Each point is reached from the start by the listed moves, each made 0, 1 or 2 times, or once backwards (-1), plus a little noise. Say if it took an odd or an even number of moves. Then give how often each move was made.

Moves:
(1): [ 0.10 -0.15 -0.10  1.28  0.04]
(2): [ 0.12 -0.78 -1.60 -0.48 -2.12]
(3): [-0.33 -2.13 -0.70 -0.36 -1.06]
Start: [ 0.17  0.36 -0.62 -0.30  0.01]
Points:
[-0.64 -3.17 -0.37 -0.63  0.04] => odd (0, -1, 2)
[-0.07 -3.12 -4.43 -2.87 -5.29] => even (-1, 2, 1)
[ 0.74  0.94 -3.15 -0.95 -3.10] => odd (0, 2, -1)
[ 0.15 -2.82 -3.08  1.39 -3.07] => even (2, 1, 1)
[ 0.28 -0.43 -2.22 -0.78 -2.08] => odd (0, 1, 0)

Moves:
(1): [-0.82 -1.02 -1.01  0.79 -0.31 -0.15 -0.78  1.34 -0.25 -1.00 -1.13]
(2): [-0.51 -0.64  0.13  0.51  0.46 -0.57  0.65  0.13 -0.93  0.13  0.00]
(3): [ 0.19  0.00  0.61  0.37  0.34 -0.46 -1.32  0.10  0.92  1.57  0.19]
(4): [-0.47  0.07 -1.33 -0.16 -0.90 -0.45 -1.00  1.90 -0.14  0.17  0.22]
(5): [ 0.66 -0.76  0.76 -0.25 -0.51 -0.76 -0.73 -1.08 -0.58  0.08 -0.52]
(6): [ 0.32 -0.74 -0.08  1.15 -0.41 -0.04  0.54  0.34  1.00  0.47  1.03]
(7): [-0.39  1.69 -0.71  0.31  0.06 -2.36 -1.03 -2.16 -1.65 -0.30  0.46]
(8): [-1.38 -1.44 -0.82 -1.36 -1.01 -0.32 -0.52  0.21 -0.28 -0.23 -0.02]
(9): [ 0.66 -0.70 -0.35 -0.42  0.60 -0.51 -0.27  0.70 -0.04 -0.69 -0.17]
(10): [ 0.21  1.39 -1.03 -1.30  0.22  0.29  0.05 -1.91 -0.07  1.03 -1.01]
(11): [-0.24  0.22  0.82 -0.18 -0.42 -0.22  0.13 -0.01 -0.09  0.24 -0.85]
Start: [-0.13  0.22 -0.50  0.08  1.05 -0.07 -0.51 -0.39  0.02 -0.08  1.00]
Points:
[ 2.76  4.38 -2.49 -2.96  4.96 -3.51  0.39 -7.66 -5.42 -0.50 -0.66] => odd (-1, 2, -1, 0, 1, -1, 1, -1, 2, 2, -1)
[-1.55  3.47 -1.49 -1.02  0.86 -3.31  0.13 -8.50 -4.00 -1.14  3.69] => even (-1, 0, -1, -1, 0, 0, 2, 1, -1, 0, -1)
[ 1.29  4.22 -2.62 -1.36  1.46 -6.81 -3.33 -6.70 -7.19 -1.66 -1.27] => odd (0, 1, -1, 1, 2, -1, 2, -1, 1, 1, 0)
[-3.12 -1.40  0.63  4.08  0.70 -0.14  0.04  1.25  1.05  0.94 -1.24] => even (2, 1, 1, -1, -1, 1, 0, 0, -1, 0, 2)

Moves:
(1): [ 1.49  0.28  1.19 -0.71  0.74 -0.38 -1.16  1.06 -0.74 -0.25 -0.46 -1.75
  0.15 -0.63 -0.81  0.14  0.28  0.20  0.14 -0.67 -0.79  1.03  0.12 -1.35
 -0.82  0.42  0.09]
(2): [ 0.12 -0.29 -0.01  0.04  0.46 -0.31  0.07 -0.72 -0.77 -0.15  0.54 -0.47
 -0.81  0.67 -0.36 -0.50  0.56  0.94  0.08 -0.09 -0.80  0.18 -0.61 -0.77
 -0.95 -1.22  0.50]
(3): [-0.04 -0.29  0.30 -0.28 -0.30  0.00  0.63 -0.23  0.31  0.53 -0.23  0.27
 -0.33  0.48  0.55 -0.20 -0.10 -0.25 -0.19 -0.86 -0.25 -0.48 -0.30 -0.30
  0.24  0.60 -0.09]
(4): [ 0.81  0.08  0.35  0.50 -0.22  0.75 -0.38 -0.06  0.70  0.42  0.91 -0.19
  0.21  0.15  0.19  1.15 -0.66 -0.03  0.04  0.04 -0.07  0.91 -0.09  0.03
 -0.91  0.01  0.13]
(5): [ 0.53 -0.09 -0.29 -0.09 -1.56  0.23  0.02 -0.53 -0.43  0.04 -0.43  1.41
 -0.60  0.59  0.34 -0.29  0.45 -0.19 -0.30 -0.25 -0.56  0.68 -0.63  0.66
  0.72  0.41 -0.34]
(6): [-0.91 -0.86 -0.02 -0.51  0.54  0.63  0.67 -0.57 -0.36 -0.02 -0.13 -0.42
 -0.37 -0.41  0.53  0.55  0.66 -0.18 -0.35 -0.46 -0.84 -0.29 -0.15 -1.07
 -0.56  0.53  0.36]
(7): [-0.24  0.24  0.27 -0.09  0.86  0.99 -0.18 -0.14 -0.48 -0.07 -0.47  0.59
  0.76  1.27 -0.32 -0.02 -0.90  0.32  0.43  0.28 -0.90  1.07  0.14  0.08
 -0.45  0.35 -0.14]
(8): [ 0.17  0.34  0.07 -0.04  0.65  0.48  0.07 -0.16  0.29  0.19 -0.34 -1.49
  0.79  0.09  0.26  0.80  1.03  0.01  0.43  0.66  0.21  0.22  0.20 -0.44
  0.34  0.07  1.17]
(9): [ 0.22  0.78 -0.54 -0.75  0.48 -0.57 -0.38  0.36  0.24  0.58 -0.28 -0.71
 -0.39  0.30  0.09 -1.19  0.92  0.27 -0.89  0.51 -1.08 -0.31  0.77 -0.05
  0.26 -1.27  0.41]
(10): [ 0.48 -0.68 -0.30  0.16  0.16  0.29 -0.17  0.31 -0.39  0.26 -0.44 -0.67
  0.28  0.03  0.08 -0.30 -0.03  0.07 -0.05  0.42  0.61  0.26 -0.47 -0.22
 -0.06 -0.39  0.55]
(11): [ 0.48  0.40  0.29 -0.34  0.30 -0.04 -0.10 -0.27 -0.05  0.09 -0.35 -0.59
  0.10 -0.63 -0.31 -1.35 -0.22  0.50  0.21 -1.31 -0.04 -0.03  0.42 -1.59
 -0.50 -0.44  1.01]
(12): [ 0.57  0.73 -0.15  0.88  0.96 -0.05 -1.03  0.15 -0.11 -0.13 -0.87 -0.07
 -0.15  0.20 -0.32 -0.05  0.00 -0.15 -0.63 -0.25 -0.19 -0.99 -0.12  0.31
 -0.56  0.39  0.59]
(13): [-0.20  0.59  0.04 -0.38 -0.79  0.21 -0.91  0.30  1.05  0.38 -0.56 -1.13
 -0.44  0.04  0.07 -0.89  0.20  0.55  0.31 -0.50  0.23  1.13 -0.80 -0.32
 -0.16 -0.21 -0.35]
(14): [-0.59  0.16 -0.11  0.38 -0.89 -0.46  0.82 -0.54 -0.16 -0.46 -0.81 -0.02
 -0.46  0.45 -0.39  0.05  0.20  1.11 -1.47  0.18 -0.08 -0.58 -0.35  0.04
  0.65 -0.85  0.76]
(15): [-0.19 -0.25  0.33  1.68 -0.13 -0.24  0.60  0.70  0.93  0.76 -0.09 -1.08
  0.45  0.64 -0.85 -1.11  0.27  0.35 -0.81  0.46 -1.03  0.00  0.50  0.07
  0.78 -0.66  0.53]
(16): [ 0.34  0.50  0.04  0.03 -1.00  0.46  1.28 -0.58 -0.98 -0.20 -0.70 -0.59
 -0.35 -0.50 -0.15  0.46  0.75 -0.20 -0.32  1.43  0.12 -0.22 -0.83 -1.19
 -0.92 -0.45 -0.66]
(17): [ 0.80 -1.39 -1.07 -0.03 -0.17  0.12  0.86  0.68  0.00 -0.27  0.73  0.36
  0.32  0.22 -0.47  0.58 -0.22  0.70 -0.01  0.43 -0.83 -0.26 -0.23  0.31
 -0.50 -0.87  0.25]
(18): [-0.05 -0.81  0.44  0.79 -0.35 -0.47  0.49  0.60  0.01  0.06 -0.35 -0.42
 -0.22 -0.30  0.67 -0.10 -0.65 -0.35  0.87  0.84 -0.13  0.21 -0.70 -0.51
  0.83  0.24  0.92]
(19): [-1.02  1.07 -1.03  0.37  1.16 -0.70 -0.09 -0.67  0.58  0.54  0.59 -0.34
  1.59  0.76 -0.09 -0.78  0.37 -0.53  0.47 -0.31 -0.47  0.79  0.65  1.13
  0.06  1.54  0.63]
(20): [ 0.27  0.64 -0.34 -0.06  0.52  0.21  0.59 -0.01 -0.18 -0.50  0.43 -0.04
 -0.53 -0.32 -0.37  0.90 -0.38 -1.00 -0.25  0.23  0.60  0.08 -0.15 -0.19
  0.03  0.24 -0.25]
(21): [-0.31 -0.23 -0.52  0.65 -0.81  0.64  0.25  0.23 -0.03  0.58 -0.05  0.17
 -0.56  0.66 -0.04 -0.32  0.07  0.39 -0.26  0.72 -0.29  0.82  0.86  0.66
 -0.20  0.29 -0.30]
(22): [ 0.51  1.04  0.30 -0.20  1.07  0.01 -0.68  0.67  0.16 -1.23  0.67 -0.50
  0.36 -0.63  0.27 -1.28  0.35  0.62 -0.28  0.17  0.86 -0.79 -0.16 -0.73
  0.21  0.26  0.00]
(23): [ 0.32  0.01  0.26 -1.25 -0.05  0.16 -0.03  0.20  0.39  0.76  0.72 -0.07
  0.09 -0.49 -0.82 -0.60  0.45 -0.01  0.51  0.85  0.25 -0.33  0.45  0.67
  0.32  0.66  0.81]
(24): [ 0.07  0.60 -0.60  0.86  0.40 -0.43 -0.55  0.25 -0.23 -0.48 -0.39  0.06
  0.45  0.78 -0.50  1.08  0.79 -0.80 -0.92  0.87 -0.19  0.00  0.24 -1.04
 -0.66 -0.34  0.28]
Start: [ 0.31 -0.23  0.17 -0.07 -0.19 -0.34 -0.15 -0.45 -1.45 -0.74  0.01 -0.12
 -0.43 -0.95 -0.80 -0.45 -0.68  0.99  1.03  0.12 -0.32 -0.44  0.49  0.36
  0.48  0.35 -0.22]
Points:
[-5.43  5.68 -2.13  2.35  3.71  0.79  2.11 -2.90  0.74 -0.28  3.76 -2.41
  0.37  5.85 -4.50 -4.98  1.17  2.98 -2.97  4.66 -2.14  2.64  2.52 -0.95
 -1.24  2.04  3.17] => even (-1, 2, 1, 1, -1, 1, 2, -1, 0, 0, 0, -1, 1, 2, 1, 0, -1, 0, 2, 2, 2, 2, 2, 2)
[-0.29  1.94  3.93  3.03 -0.69  0.23 -3.69  1.95 -1.92 -2.34 -4.46 -3.32
 -2.47  4.95 -2.54 -5.40 -0.07  5.12 -3.14 -2.07 -4.96  5.26 -1.45 -5.81
 -0.25  3.16  1.01] => odd (2, 1, 2, 0, 1, 1, 2, -1, -1, 0, 0, 0, 2, 2, 1, -1, -1, 1, 0, 0, 2, 2, 0, 2)
[ 4.15 -5.55  3.66  2.37 -2.97 -2.53  4.05  1.79 -2.81  4.93  0.22 -7.04
  0.30 -1.48 -2.10 -2.80  0.50 -0.40  2.88  3.06 -5.06  2.54 -1.22 -4.31
 -1.01  0.56  2.78] => odd (2, 1, 2, 1, 0, 0, -1, -1, 0, 2, 0, -1, -1, -1, 2, 2, 0, 2, 1, -1, 0, -1, 1, 0)
[ 4.92  1.55 -5.31  6.83  4.62 -2.09  0.49  1.03  0.03 -0.67  3.52 -0.06
 -0.04  6.27 -3.21 -4.03  2.06  1.91 -7.18  3.15 -6.90 -4.56  0.34 -0.39
 -2.35 -4.42  4.69] => odd (-1, 2, 2, 2, 1, 0, 0, -1, 2, 1, 0, 2, -1, 0, 2, 0, 2, 0, 1, 1, 0, 2, 0, 2)
[ 5.52 -0.54  2.05  2.26  2.43  5.13 -4.62  3.30 -3.03  1.13 -4.05 -9.35
 -2.16  1.28 -2.49  3.33 -1.37  4.05  2.19  2.98 -7.42  7.79 -0.48 -5.95
 -9.44 -2.69  0.98] => odd (2, 1, -1, 2, -1, 1, 2, 1, 1, 0, 0, 2, 2, -1, 0, 1, 1, 1, -1, 0, 2, -1, -1, 0)
[ 1.26  0.44  1.36 -1.19 -0.63  2.72  1.01 -3.81 -4.49 -1.68 -4.06  2.47
  0.27  1.01  3.47 -1.02  2.58 -0.16  0.35 -0.28  0.74 -3.10 -2.04 -2.32
  2.58  0.77 -1.71] => even (-1, 0, 2, -1, 2, 0, 1, 2, 0, 1, 0, 0, -1, -1, 0, 1, -1, -1, -1, -1, -1, 1, -1, 0)
[-3.68 -0.05 -0.01 -3.92 -5.82  3.74  3.64 -6.62  0.57  4.47  2.64  4.06
 -5.90  4.10 -1.32 -1.32 -1.10  2.02 -1.39 -4.26 -5.14  5.97  1.28  4.99
  0.79  5.71 -0.60] => even (0, 1, 2, 2, 2, 2, 1, -1, 0, -1, 0, -1, 1, 2, 0, -1, -1, -1, 1, 2, 2, -1, 2, -1)
[-1.28  6.81 -2.90  0.44  4.07  1.27  0.92 -1.49 -0.61  1.56  2.73 -4.32
  2.06  3.71 -3.59 -4.87  2.69  1.06  4.18  9.49 -2.40  3.64  2.70  0.18
 -2.92  1.59  2.26] => even (-1, 2, 0, 0, -1, -1, 2, 1, 1, -1, 0, 0, 1, -1, 0, 2, 0, 1, 2, 1, 2, 1, 2, 1)

Moves:
(1): [ 0.07 -0.25  0.33  0.56 -1.17 -0.10 -0.68  0.13  0.09  0.75  0.13  0.25
 -0.08 -0.20  0.02  0.20  0.69 -0.01 -0.19 -0.77 -0.14 -0.90 -0.18 -0.45
  0.28 -0.08  0.15]
(2): [-0.08 -0.28  0.53 -0.62 -0.54  2.14 -0.35  0.05 -1.03  1.46 -1.17 -1.55
 -0.17  0.22  0.03 -0.14 -0.11 -1.46  0.21 -0.59 -0.38 -0.86 -0.61 -0.23
  1.10 -1.48  0.57]
(3): [-0.44  0.80 -0.56 -0.50  1.23  0.57  0.51  0.60  0.10  0.68  0.83  0.17
  0.63  0.77  0.12 -0.18 -0.22 -0.27 -1.60  1.59 -0.17  0.70 -0.06  0.00
 -0.29 -0.04  1.01]
(4): [ 0.26 -0.12 -0.63 -0.32 -0.05  0.26  0.34 -0.45 -0.38  0.28  0.30 -1.18
 -0.83 -0.09  1.03  0.38 -0.09 -0.08  0.09 -0.51  0.37 -0.33  0.07 -0.28
  0.65 -0.36 -0.43]
(5): [ 0.68 -0.01 -0.63  0.01  0.54  0.37  0.86 -0.29  0.06 -0.04  0.17 -0.64
  0.29 -0.28  0.91  0.42  0.02  0.00 -1.03  0.06  0.21 -0.05  0.01  0.11
  0.32  0.24 -1.13]
(6): [ 0.15 -0.24  0.65  0.09 -0.37  0.73 -0.40  0.72 -0.13  1.12  0.58  0.41
 -0.30  1.04 -1.56 -0.70 -0.45 -0.06  0.85  0.05  0.36 -1.18 -0.34  0.65
  0.19 -0.30 -0.15]
(7): [-0.33 -0.09  0.02 -0.03  0.11  0.42 -0.15 -0.40 -0.14 -0.13  0.00 -0.08
 -0.29 -0.59  0.14 -0.17 -0.33 -0.21 -0.23  0.54  0.04  0.23 -0.09 -0.32
 -0.40  0.14 -0.43]
(8): [ 0.06 -0.37 -0.35  0.18  0.15  0.14 -0.13  0.54  0.62  0.26  0.63  0.41
  0.40 -0.45 -1.08  1.08  0.11 -0.37 -0.45  0.32  1.09 -0.10 -0.45  0.99
 -0.96  0.79  0.34]
(9): [ 0.05 -1.20 -0.10 -0.08  0.29  1.01  0.06  0.15  0.38 -0.51  0.01 -0.54
 -0.12  0.65 -0.25  0.19  0.20 -0.78 -0.17  0.46  1.01 -0.20  0.65  0.46
 -0.70 -0.36 -0.78]
(10): [-0.17 -0.72 -0.19 -0.02  0.00 -0.86  0.51  0.15  0.53  0.78  0.93  0.32
 -0.18  0.13 -0.20 -0.04 -0.12  0.12 -0.57  0.08  0.69  0.59 -0.59  0.55
 -0.36  0.60 -0.49]
(11): [-0.69 -0.08 -0.06  0.47 -0.55  0.42  0.16 -0.12 -0.08 -0.09 -0.36  0.75
 -0.70 -0.28 -0.36  0.38  0.90  0.23 -0.44  0.62 -0.72 -0.28  0.00  0.26
  1.00 -0.24 -0.20]
(12): [ 0.00  0.32  0.24  0.03 -0.05 -0.11  0.11  0.47 -0.16 -0.17  0.26 -0.18
  0.99  0.67  0.88  0.63 -0.71  0.27  0.05  0.16 -0.56  1.00  0.09 -0.35
  0.12 -0.02  0.10]
(13): [ 0.60 -0.13 -0.56 -0.09  0.90  0.39  0.31  0.88 -1.00  0.16 -0.12 -1.28
  0.57  0.65  0.90  0.02 -1.03 -0.59 -0.36  0.17  0.64  0.78 -0.19  0.44
  0.76 -0.42  0.06]
(14): [ 0.26  1.28  0.54  0.18 -0.10  0.43  1.00  0.61 -0.81 -0.04  0.30 -1.15
 -0.65 -0.32  0.26  0.18 -0.45 -0.44  0.77 -0.03 -0.13 -0.79  0.22  0.88
 -0.18 -0.32 -0.62]
(15): [-0.55  0.18 -0.35  0.53  0.02 -1.24 -0.06 -1.19  0.60  0.27  0.14 -0.71
 -0.62 -0.63  0.75  0.25 -0.25  0.49  0.18 -0.38 -0.49 -0.11 -0.29  0.61
 -0.18 -0.14 -0.37]
(16): [ 0.13  0.38 -0.43  0.39 -0.06 -0.04  0.84  1.17  0.17 -0.20 -0.19  0.57
  1.14  1.06 -0.09  0.21  0.66  0.82 -0.05  0.72 -0.30 -0.65 -0.93  0.10
  0.56 -1.28  0.89]
(17): [-0.09  0.09  0.30  0.10  0.31 -0.81  0.20  0.20 -0.18  0.00  0.43 -0.82
  0.63 -0.29 -0.54  0.29  0.33  0.10 -0.02 -0.66 -0.20  0.03 -0.16 -0.43
 -0.06 -0.53 -0.13]
(18): [ 0.07 -0.60  0.01  0.30 -0.14  0.38 -0.11  0.33 -0.31  0.30 -0.24  0.75
 -0.37  0.10 -0.60 -0.41  0.20  0.20  0.35  0.16 -0.87  0.52 -0.31  0.15
  0.11 -0.45  0.87]
(19): [-0.02 -0.36 -0.10 -0.08  0.35  0.24 -0.11 -1.48 -0.49 -0.47 -0.30 -0.35
  0.02  0.37  0.11 -0.45 -0.40 -0.15  0.03  0.72  0.06  0.28 -0.29  0.35
 -0.04  0.81 -0.58]
(20): [-0.97 -0.02  0.08  0.14  0.29  0.04  0.30  0.25  0.31  0.13  0.43  0.19
 -0.58  0.05  0.18 -0.53 -0.23  0.45  0.19 -0.54 -0.25 -0.11  0.28 -0.01
  0.02 -0.11  0.99]
(21): [ 0.04 -0.08  0.41  0.20  0.04  0.16 -0.62 -0.50  0.00  0.24 -0.15  0.53
 -0.75  0.06 -0.06 -0.15 -0.51 -0.67  0.61 -0.32 -0.32 -0.16 -0.41 -0.03
  0.30  0.28  0.74]
(22): [-0.41  0.01 -0.01 -0.28  1.06 -0.48  0.84  0.51 -0.35 -0.38 -0.34  0.53
 -0.34  0.14 -0.28  0.40 -0.31  0.36 -0.13  0.13  0.39 -0.15  0.84  0.72
 -0.85 -0.23  0.02]
(23): [ 0.70 -0.30  0.02 -0.19 -0.66  0.29  0.36  0.53  0.20 -1.52 -0.46  0.20
  0.00 -1.01 -0.24  0.18  0.29  0.02 -0.46  0.16 -0.04 -0.13  1.31 -0.59
  0.06 -0.53  0.38]
(24): [ 0.33 -0.40 -0.62  0.58 -0.45  0.15  0.28 -0.31  0.45  0.81  1.12 -0.28
  1.23 -0.12 -0.10 -0.14  0.55 -0.52 -0.07  0.72  0.45  0.14 -0.66 -0.09
  0.42  0.08 -0.18]
Start: [ 0.20  0.22  0.41  0.76  0.34 -1.00  0.46  0.91 -1.17  0.19 -0.38  0.38
  0.70  0.05  0.59  1.25  1.45  0.38  0.15  0.17 -0.33 -1.05  0.23 -0.42
 -1.10  0.01 -0.06]
Points:
[-2.02  0.58 -1.36  2.60  2.28 -2.19  5.32  2.81 -2.14  3.19  2.09 -4.37
  2.33  1.40 -0.12  3.33 -0.79 -0.87 -0.66  2.97  3.10 -1.85 -3.28  8.37
 -1.47 -0.48 -0.68] => odd (0, 1, 0, -1, -1, 0, -1, 2, 0, 2, 1, 0, 2, 2, 2, 1, 0, -1, 2, 1, -1, 1, 0, 1)
[ 0.27 -4.91  1.97 -0.55  4.78  5.74  2.14  9.00 -5.31  5.36 -1.15 -3.45
  1.49  9.20 -0.74  0.80 -3.84 -2.33  3.40 -2.90  1.04 -1.33 -3.57  0.79
  2.17 -8.62  4.14] => odd (-1, 2, -1, 1, 1, 2, 1, 0, 2, 1, -1, 2, 2, -1, -1, 2, 2, 2, -1, 2, 2, 1, -1, -1)
[ 1.52 -2.68 -4.19  2.98  0.93  2.10  3.25  9.19  2.14  5.13  4.59  0.89
  9.49  2.25  0.50  2.14  1.96 -0.66 -6.30  4.41  0.02  2.32 -4.25 -0.12
  0.98 -4.35  9.29] => odd (1, 1, 2, -1, 1, 0, 0, 2, 0, 1, -1, 1, 2, -1, 1, 2, 0, 2, -1, 2, 0, -1, 2, 2)
[ 0.91 -4.85 -0.94  3.35  0.17  0.53 -2.98 -2.16 -1.93  4.00 -0.67 -1.61
  1.85  1.68  2.99  1.85 -3.47 -2.46  2.45 -0.86 -0.34  2.00 -4.71  2.35
  0.42  1.35  3.57] => even (1, 1, -1, 0, 0, 0, 0, 2, 0, 0, -1, 2, 2, -1, 2, 0, -1, 2, 2, 1, 2, 0, 0, 1)
[ 0.02 -5.07  3.01  4.51 -2.74  5.68 -2.53 -1.17 -4.24  8.16 -0.81 -3.88
 -1.47  2.99 -1.80  1.52  1.51 -3.65  2.82 -3.50 -2.93 -5.75 -6.35  2.47
  5.89 -3.05 -0.50] => even (2, 2, -1, 0, 2, 2, -1, 1, 1, 0, 2, 1, 1, 0, 1, 0, 2, 2, 2, 1, 2, -1, -1, 0)
[ 1.85  1.36 -0.25  1.14  0.84 -0.14  6.13  8.15 -1.62 -4.37 -1.02  4.48
  6.18 -1.38 -2.24  5.18  5.18  2.70 -4.81  5.24 -2.09 -0.64  2.48 -0.32
 -4.16 -3.74  2.65] => even (1, 0, 1, -1, 1, -1, 1, 1, 0, 0, 0, 1, -1, 1, -1, 2, 1, 2, 0, -1, -1, 2, 2, 0)
